Rows are points. Examples show where two turns around zero, p and q, send a point. Write where each new point lands after one turn and then the other. Backwards means that the second turn is done in reverse. Each puzzle has new turns, and all numbers are rounded.
(in the rows, 128 means zero)

Turn p:
[150 119] -> [120 150]
[141 140] -> [110 129]
[ 73 121] -> [171  92]
[135 110] -> [136 145]
[141 151] -> [102 122]
Turn q:
[159 128] -> [159 132]
[124 101] -> [128 101]
[116 170] -> [110 168]
[113 113] -> [115 111]
Where do these land?
p, then q: [124 140] -> [123 116]
p, then q backwards: [110 114] -> [150 121]
p, then q backwards: [166 123] -> [110 162]
p, then q: [ 87 149] -> [146  86]
q, then p: [153 114] -> [118 155]

Turn p:
[133  93 110 145] -> [ 94 134 149 145]
[106 126 118 146] -> [113 127 110 147]
[129 152 151 150] -> [136 154 102 115]
[109 106 147 132] -> [100 117 117 113]
[162 177 117  78] -> [203 119 150 122]
[129 113 125 116] -> [122 116 141 126]
Turn q:
[146 140 107 148] -> [123 136 114 160]
[171 134 136 141] -> [147 106 124 164]
[ 58 100 135 101] -> [104 143 136  53]
[132 106 114 140] -> [123 123 100 127]
[127 145 145 134] -> [122 120 149 137]
[134 143 131 104] -> [148 139 145 128]
Where do these land?
p, then q: [125  97 140 117] -> [127 125 135  94]
q, then p: [150 111  92 177] -> [107 135 120 190]
q, then p: [128 134 135 101] -> [143 135 137 107]
q, then p: [ 95 125 114  97] -> [170 109 124 117]
p, then q: [144 133 149  98] -> [166 119 133 118]
q, then p: [114 146 107 148] -> [131 128  94 142]
p, then q: [142 150 159 157] -> [143 167 147 148]
